Each row is a point. A path goes straight from each point to the next, and from the last back to the first. The post is the endless flat space through its rows: a point in 2 columns, a line in 3, a plane in 4, and so on, so that a path can go around it. How many times does the path go around the post? Going back the other way cancels.

Post, 2 rows:
[[  8.4  13.5   5.7]
 [-17.6 -10.6  -0.5]]
Path (25 x 3):
[[-13.1  11.8  -9.6]
 [ 27.8  20.5 -10.2]
 [ 27.5   5.9   3.5]
 [ -6.2  -7.1   8.2]
 [-12.8  -3.3  21.4]
 [ -9.6  12.4  23.8]
 [-10.7  17.9   6.4]
 [ -9.4   9.0  -6.3]
 [ 13.5  10.9  -4.1]
 [ 18.6   3.4 -11.1]
 [ -8.3  15.4 -19.7]
 [ -7.9  29.8  -3.7]
 [ -9.9 -17.4 -19.9]
 [-27.5 -32.2  -4.8]
 [ -0.7  -1.5   9.7]
 [-22.4   7.6  16.9]
 [-12.4   9.1   2.4]
 [  7.0  20.2  -9.1]
 [-25.1  -5.3 -13.7]
 [ 11.9  -5.8 -19.0]
 [ 22.6  -1.6   3.6]
 [ 31.2  20.8  32.5]
 [ -3.2 -22.4  11.1]
 [ -8.7  -4.9  16.2]
 [-30.5  -8.0   2.1]]
Times around: 3

Post:
[[  6.1  12.5  -1.6  -4.5]
 [-24.5  -0.8   1.1  18.8]
 [ 19.3  -0.6  -6.6 -14.4]]
Path (28 x 4):
[[ 28.2   4.0 -17.3   1.5]
 [  7.8   2.7 -15.8  -6.4]
 [-19.7  10.3   0.1  -5.1]
 [-16.9  -8.1  14.6  -1.3]
 [ 20.2  10.7   8.8  -8.9]
 [ 29.7  16.8  -6.1   4.0]
 [  7.7  34.9 -15.7   0.6]
 [-11.2  12.9 -10.2 -10.8]
 [-43.3 -44.0   1.3  22.5]
 [  4.2  12.2   7.0  -2.5]
 [ -7.0  -3.4  -1.6  15.7]
 [ -2.7  15.8 -15.4  11.4]
 [  4.9   4.0 -10.5  -9.7]
 [-26.5  -9.5   3.6   7.3]
 [ 27.3   0.4  16.1 -25.8]
 [ 23.0  32.8   2.1  -6.6]
 [ -4.8   1.1  -5.8  10.5]
 [ -1.2  12.1   7.8  14.9]
 [ 17.8  10.8  19.3 -17.9]
 [-21.7 -14.6   3.9  -8.5]
 [ 17.0   8.2 -18.0 -24.2]
 [-40.6 -18.9   3.2  11.7]
 [ 12.1   4.5  11.3  -8.0]
 [ 14.7 -22.4   2.3   5.4]
 [ -4.7  25.7 -10.5  18.9]
 [ 19.7  24.0 -22.9   1.5]
 [ 20.8   8.9  -3.0   6.5]
 [  2.1   9.1   4.1   5.1]]
Times around: 3
